Each row is a point. To make a cloud, some directions were put in groups of two or more. Within a group, all points are equally far from the middle, so they leave a hole (a ring in 2 directions, a hollow ball in 3). The other directions are filled evenly. Then the cloud was stretched, turned, moved and blurred a little. Count the holes, and give their numbers of directions, smallest first.
(in the rows, 128 means zero)

Cloud, 14 rows:
[[147  58]
 [111 106]
 [194  95]
 [ 67 120]
 [ 91  53]
 [ 65 137]
 [149 154]
 [ 62 140]
 [179 128]
 [120  76]
 [153 154]
 [140  56]
 [101  98]
 [122 154]]
Holes: 0

Cloud, 22 rows:
[[161 163 163]
 [182  88 126]
 [131 165  98]
 [105  98 221]
 [164 128 129]
 [167 128 129]
 [ 70 171 161]
 [ 72 117 143]
 [152 135 104]
 [137 132 139]
 [124 103 101]
 [ 56 120 114]
 [157 168 167]
 [141  77 187]
 [123 119 104]
 [102 187 192]
 [ 65  54 103]
 [ 69 100 105]
 [ 82  50 138]
 [136 106 194]
 [ 60  36 127]
 [ 44 139 136]]
Holes: 0

Cloud (28 x 4):
[[ 87 148 197  79]
 [186 160 159  99]
 [171 168 174 138]
 [186  76  82 112]
 [144 173 127 155]
 [193 130 152 129]
 [ 88  83  81 112]
 [152 102  93  53]
 [ 48  82 179 106]
 [ 76 140 100 162]
 [ 82  86 130  75]
 [160  97 107 162]
 [163 132 202  93]
 [189 193 162 140]
 [100 185 159  66]
 [ 94 160 152 163]
 [ 87 117 130 132]
 [167 112  65 184]
 [159 170  92  65]
 [140  79  90  92]
 [118  86 179 105]
 [143  47 158 121]
 [144 106 188  46]
 [ 83 172 188 112]
 [ 81  91 179  85]
 [136 132  78  95]
 [149  95 130 154]
 [ 87 167  71 104]]
Holes: 0

Cloud (51 x 6):
[[140  95  96 145 175 145]
 [173  99 139  72 147 121]
 [163 111 196 145  79 111]
 [118 127 100 194 172 102]
 [113  74 158 100 155 105]
 [ 89 162 183  38 146  84]
 [151 194 141  97 178  68]
 [ 88  81 177 183  88 122]
 [146  98 111 198 135 129]
 [136  67  97  90  65 184]
 [ 99 197 183 158 124 107]
 [ 97 112  98 161 106 173]
 [163 145 104 194 195 132]
 [129 149  98 183 197  71]
 [114  78 185 176  94 176]
 [186 166 186 181  70 131]
 [101 117 179  62 102 203]
 [148 117  73  74 142 105]
 [134 196 101  66 144 181]
 [153 125 109 217  92 126]
 [171 149 125 169  87  86]
 [170  78 171 171  83 165]
 [ 87 172 106 147 192 107]
 [109 190 197 131 127  96]
 [141  78 180 163 192 127]
 [ 80 195 126  92 185  99]
 [ 75 157  93  84 103 168]
 [ 88 146 184  58  59 135]
 [171 140 170  46 133 150]
 [194 109 121  64 166 171]
 [181  85 117 119  55 195]
 [160 182 183 102 123 183]
 [123 195 178 114 127 138]
 [ 90 162 181  71  85 145]
 [152 156  98 183  93 156]
 [ 65 160 174 147 189 111]
 [100 125  81 144  64 156]
 [176 135  96 139  78 163]
 [ 60 162 173 124 137 103]
 [151 192 106  76 110 169]
 [183 151 147 143  92 105]
 [144  76 163  79 175 188]
 [182 174 116 153 179 154]
 [112 163  94 164 152 104]
 [119 111 107 191 195 153]
 [ 64 157 121 140 126 127]
 [ 79 161 178  58  54 113]
 [ 89  87 162 160 147 153]
 [ 61 170 132 150 122  99]
 [ 87 182  88  85 132  87]
 [141 187 121  86  79  72]]
Holes: 1 (3)

Cloud:
[[193 154 113 145 217 139 113  61]
 [ 97 122 197 114  89 109 147 148]
 [100 159 120 204 138 162 106 137]
 [164 152 180  79 157 140  77 180]
 [174 141  75 167 103  75  80 109]
 [136  80 155 195 220  91  92  83]
 [115 175 153 168 191 140 114 110]
 [ 90  70  62 125 132 136 176  83]
 [107  66 123  99 118 177  74  63]
 [158 147  96  87  80 167  95  97]
 [178 135 114 172 149 187 173 160]
 [161  70 100 109 243 122 108 102]
 [186 144 123  84 136 158  67  85]
 [184 101  65 169 167 172 130 154]
 [197 101 100  58 175 185  81 161]
 [144  64 152 119 205  91 141 105]
 [188  75 102  78 174 194  76 128]
 [178  61 103 135  98 195  91  89]
 [ 87 102 161 124 181  86 158 179]
 [200  47  86 108 116 113  88 146]
 [ 87 135 153 102 202 158  92 146]
 [133  57  98 172 107 119 155  86]
 [146  72  97 213 172 189  89 100]
 [ 87 159 137 196 149 154 137 139]
 [ 81 127 101 189 142 117 132 148]
 [101 110 205 149  97 126 116  85]
 [180 114 165  92 159 200 166 106]
 [ 96 100 128 101 135 165  43  74]
 [ 66 149  71  88 142 111 167 105]
 [196 141 170 143 103  96 156  83]
 [196  86 176 128 189 185  99  89]
 [172 144 134 130 188 178 193  81]
 [144  64  82  48 164 119 190 133]
 [101 171 149 142 166 151 163 197]
 [187 103 118  80 234 170 123 163]
 [112  83 141 207 145 204 122 101]
 [ 99  90  79  95 151  72  66 148]
 [ 90 140 144 149 180  82 131  54]
 [148 161 152  76 143 159  94 117]
 [156  80  88  82 144 218 137 116]
 [ 68 102 131 135 106 103 193 190]
 [111 135 179  82 118  90 116 103]
 [ 92  81 203 110  99 153 150 172]
 [185  97  92  59  81 140 150  93]
 [111 134  71 117 101  79 102 128]
 [182  59 186 149 121 127 135  94]
 [164  82 102  85 231 176 121 136]
 [ 79  79 110 151 100 225 153 117]
 [ 78 128 107  76 132  83 143  87]
 [125 172 152 116 188 156 102 130]
 [ 79 114 133 158 126 187 107 195]
 [126 129 200 172 124 137  51 106]
 [ 93 145 153 160 208 116 116 130]
 [192 132 145 139 140  93 191 125]
 [188 142 130 174  86  88 133 106]
 [200  90 181 125 178 183 112 145]
 [ 94 143 113  80  76 166 104  91]
 [ 73 154 119  84 165  98 181 112]
 [133 155 165  93 157 149  62 119]
 [ 86  74  63 102 172 107 108 156]
 [191  90 159 139 203 188  90  57]
 [171  94 157 185 198 187 140  92]
 [172  74  83 136 153 207 111 177]
 [154 159 152 127 126  77 182 151]
 [105 165  50 127 119 112 151  84]
 [ 84 143 147 124 159  81 157  70]
 [203  99  89 145 144 194  78 174]
 [199  54 120 141  90 143  99 128]
 [106 162  56 109 160 145 110 145]
 [198 101  70 168 164 189  80 137]
 [169 150  85 181  91  98 157  95]
 [ 53 103  85  82 173 181 149 140]
 [116 107 161 167  82  99  77 131]
 [155 150  89  66 166  73 129 136]
 [152 172 140 137 145  95 201  92]
 [171 137 163 103  63 122 187 183]
 [113  73 105 145 116  81  55 158]
 [ 86  84 130  76 123 101 134  59]
 [ 97 177  55 136 134 154 145  61]
 [148  38 109  95 117 164  62 128]
 [142 139  83 150 101  72  90 152]
 [105 122 140 174  63  95 110  99]
 [107  75  80 124 171  83  66  76]
 [164 173 138 160 172 164 190  68]
 [145  79  58 155 161 196 141 100]
 [121  48 129  49 144 113  67 142]
 [150 136 116 108  79 153  75 209]]
Holes: 3 (2, 2, 2)

Cloud (89 x 9):
[[166 130 104  94 118 138  88 129  92]
 [150 120 105 139 124 119  68 123  95]
 [149 169 165 110 137 102 136 161  58]
 [ 92 140 100 124 143  81 133 134  88]
 [111  95 135 159 186 137 146 115 168]
 [ 87 171 144  79 201 147 139 131 145]
 [131 178 179  96 136  73 184 142  91]
 [104 136 182 154 176 160 169 110 100]
 [ 75 149 173  86 168 166 153 120 143]
 [153 100 154  82 127 153 119  57  64]
 [125 131 155 100  82 147 113  88  57]
 [130 154 112 168 110 158 163 164 114]
 [111 105 100  72 146 126 120  74 130]
 [144 201  80 105 120  89 103 114 139]
 [172 175 129 125  89 156  82 147 166]
 [151 180 120  81 197 142 100 117 114]
 [ 86 175 149 178 142 134 102 140 159]
 [116 162  46 173 146 109 112  81 105]
 [159 104 131 177 178 132 128 112  97]
 [ 77 149 153 201 155 145 146  96 102]
 [145 160 178 123 110 131 138 137  57]
 [132 193 105  75 143 127 106 133 162]
 [154 102 128 159 164 173 103 119  51]
 [169 145 111 108 136 133  63  66  33]
 [133 136 139  88 131 168 186 112 114]
 [108 172 184 102 141 167 143  95 118]
 [ 79 181 142  94 182 140 175 157 121]
 [122 203 105 117 151 136 168  96 196]
 [103 213  79 138 123 107  92  83 140]
 [191 134 149 100 111 162 113  87 132]
 [166 153  69 171 134  85 154 144  85]
 [159 102  96 163 124 140  70 127 133]
 [123 116 138 120 162 134  94  67 148]
 [ 97 192 160 134 142 153 129 112 139]
 [114 105 136 119 138 144 152  74 141]
 [ 95 108 137 171 168 183 133 130 167]
 [125 152 102 150 168 100 148  60 117]
 [161 125 106 135 114  79 160 148  71]
 [166 124 113 142 143  80 120 124  49]
 [128 171 154 142 187 106 107  79  90]
 [ 83 203  99  86 165 173 147 145  99]
 [119 145  77 121 146 132  75  92 180]
 [118 149 120 187 160 134 193 122  46]
 [111 131 177 112 123 158 127 142 107]
 [120 201 109  77 122  93 133 111 126]
 [121 206 150 173 101  91 123 129 135]
 [ 78 209  88 130 135 161 161 124 164]
 [138 146 119  87 179 133  89 158 143]
 [143 125  90 131  99 139 154 145 113]
 [128 194 122 115 176 125 161  89 160]
 [120 136 123 147 142 127 104 192  91]
 [203 151 108 104  90 114 120 108 120]
 [145 116 104 122 154 182  65 160  81]
 [102 168 150 137 131 115 150 145 176]
 [142 118 150  97 172  68 107 103  94]
 [112 199  73 153 171 105 164 129 142]
 [156  72 146 132 213 154 104 161 102]
 [100 158 131 104 184 143 114 109 189]
 [170 131 161  99 169 159 146  73  86]
 [113 218  81 186 122 157 112  61 100]
 [198 133 125 177 109 122 102 139  93]
 [121 182 186  87 161 141 121 125 161]
 [117 166  95 134 122 156 174  82   7]
 [155 146 176 123 194  79 105  68 109]
 [ 98 172 143 173 179 131 197 128  68]
 [133  84 105 123 192 177 128 124  99]
 [149 102 149 192 151 113  94  84  74]
 [151 196 102 118 139 137 153  56 128]
 [135  90 104 175 201 148 104 178 104]
 [158 185 125 117 103 143 150  73 168]
 [114 174 119 131 126 109  81 135  78]
 [171 137 125 104 125 120  67 114  58]
 [185 182 146 116 136  79 177 123 109]
 [121 111  90 133  94 158 119 106  75]
 [140 212  78 177 155 183  96 114 117]
 [ 77 165 109 107 187 155 110 138 109]
 [133 144  93 148 170 123 115 123  38]
 [100 200 121 135 121 138 182 106 109]
 [ 99 135 183 110 191 157 203 146 154]
 [115 146  90 156 123  69 118 145  84]
 [153  58 164  96 182 133 146 145 128]
 [ 94 159 102 135 174 135 149  55  79]
 [140  96 147 151 149 178 144 139 104]
 [191 158 102 154 150 132 101 193 129]
 [163 138 105 133 163 110 153 115  51]
 [105 127  77 179 169 132  90 167 169]
 [162 178 122 111 190 126  96 127 109]
 [145 185 123 128 195 110 121 125 169]
 [154 144 150  98 131 182 140  77 126]]
Holes: 1 (4)

Cloud:
[[139 113 130  88  30 162 140 131  99]
 [113  80 156 164  48 145 158 107  98]
 [ 58 116 130  95  72 179 141 158 134]
 [130 105  93 179  78 153 190 120 103]
 [122 111 127 126  70 180 159  49 151]
 [107 169 103 114  58 111 140 154 221]
 [ 74 108 111 165 201  95  99 107 125]
 [109 154 137  50  86 132 116 173 151]
 [101 167  89 118 154 106  92 104 203]
 [ 96 132 136  92  84 186 107 167 122]
 [148 174 100  94 100 138 108 156 196]
 [133 159 148  91 133 185 145 126 165]
 [ 67 126 122 115 207 150  94  66 160]
 [ 49 181 114 133 134 113 115  61  90]
 [109 171 158 122 186 132 100  87 166]
 [124  85 183 128  96 148 182 128 108]
 [140  94 152 184 161 135 184 136 100]
 [126  70 184 170 154 169 181  68 115]
 [140  66 186 146 104 148 181 137 169]
 [ 90 107  59  94  61 113 155  97 151]
 [ 99 155  94 156 144 160  92 100 181]
 [138 133 139 175 157 128  97 109 173]
 [101 141 189 141 171 105 118  63 124]
 [ 58 153 122 124 247  92 119  99 127]
 [112 136  99 102  39 113 167 130 165]
 [ 81  83 168 138 105  98 153 152 179]
 [ 68 100 177 168 177  93 152 107 132]
 [ 88  91 161 135  83 103 148  20 102]
 [109  99  72  99  69 154 143 170 208]
 [ 47 150  69  94 215 115 121 137 180]
 [ 59 104 134 148 243 144 153  27  91]
 [125 110  85 103 115 188 136 146 203]
 [ 96 100 142 136 146  71 115 127 151]
 [148 153  77 144  81 131 142  92 134]
 [113 120 149  98  53 106 124 135 117]
 [137  97  94 157 173 132 152 162 123]
 [143 118 116 122  14 158 169 122 141]
 [ 91 178  77 121  92 121 141  75 116]
 [146 128 152 201 125 145 189  97 111]
 [106 133 157 132 165 187 109  63 117]
 [133  99 104 101 132 184 173  70 161]
 [ 78 185 101 145 146  87 153  87 121]
 [108 140 103  85  77 199 146 120 175]
 [ 70 179 117  79 138 128 141  70  94]
 [110 150 133  86 177 103 162 103 192]
 [128 151 121 154 136 173  96 167 137]
 [ 76 115 102 106  36 123 127 159 165]
 [ 88 158 153  89 141  93 157  72 137]
 [156 136 170 130 118 153  92 118 172]
 [151 129  96 115 184 143 176 137 114]
 [144 146  69 105 179 121 154 134 127]
 [ 97  61 189 141 150 142 163  34 100]
 [ 95 163 108 127 180 200 112 123 173]
 [112 118 107 150 213 151 164  79 172]
 [115 112 173 174 129  85 124  59 137]
 [127  97 154 108 130 135  77  54 117]
 [133  84 178  94 135 141 101 123 142]
 [132 147 178 117  72 186 101 112 167]
 [119 116  81 113 140 186 150 133 192]
 [ 45  97  99 155 158 114 173 118 111]
 [101 120 178 169 184 123 174  49 146]
 [ 99 105 165 147 170 102 172  35 156]
 [102 115 114 145  69 169 193 140 133]
 [151 132 131 141  92 119 180 133 192]
 [121  88 149 126  59 192 103 104 132]
 [100 124 169 158  51 184 121 104 172]
 [ 54  94 138 162 202 102 163 120 120]
 [117 103 152  61 117 128 104 136 131]
 [102 105 127 148 172 209 170 138 118]
 [ 60 165  84 114 168  86 107 169 172]
 [ 44  76 163 142 160 138 135  95 171]
 [113 120 150 168 118 116  94  64  91]
 [ 53 134 114  64 194 130 142 102 171]
 [112 142 120 172 176 148 186 172 178]
 [ 57 115 150  92  86 152 168 139 125]
 [117 135  64 110  66 169 129 142 187]
 [105 127 136 128  52 205 148 137 180]
 [134  39 162 129 148 125 161 113 141]
 [149 160 116 152 150 121 120  66 126]
 [ 29 136 178 151 136 146 136  66 102]
 [ 53 153 134 150 171  74 159  87 137]
 [ 63 112 101 129 170  83 171 118 147]
 [ 77 119  64 103 188 101 103  73 154]
 [106  85 184 110  86 162 123  70  86]
 [ 98  96 108 164 189  77 116  79  94]
 [ 62 115 130 165  91 174 170 153 106]
 [ 56 157 146 136 127  81 106 124 130]
 [126 169 159 163  65 162 134 147 157]
 [ 54 158  69 144 127 119 174 129 148]
 [ 91  97 200 153 148 178 154  91  97]
 [ 88 128 162 120 199 130  80  91 150]
 [ 93 114 168 121 117 111 130  50  60]
 [ 74 116 132 133 125 143  61  96 145]
 [ 69 134 139 130 249 102 145  59  90]
 [ 76 183  77  98 141 110 104  82 103]
 [ 62 125  80 132 207 152 111  26  89]
 [ 50 117 135 140 220 163 106  66 107]
 [130  99  61 160 145 161 176 129 143]
 [106 110  91 102  66 108 190  95 157]
 [ 96  95  84 108  66 100 151 144 176]]
Holes: 2 (3, 4)
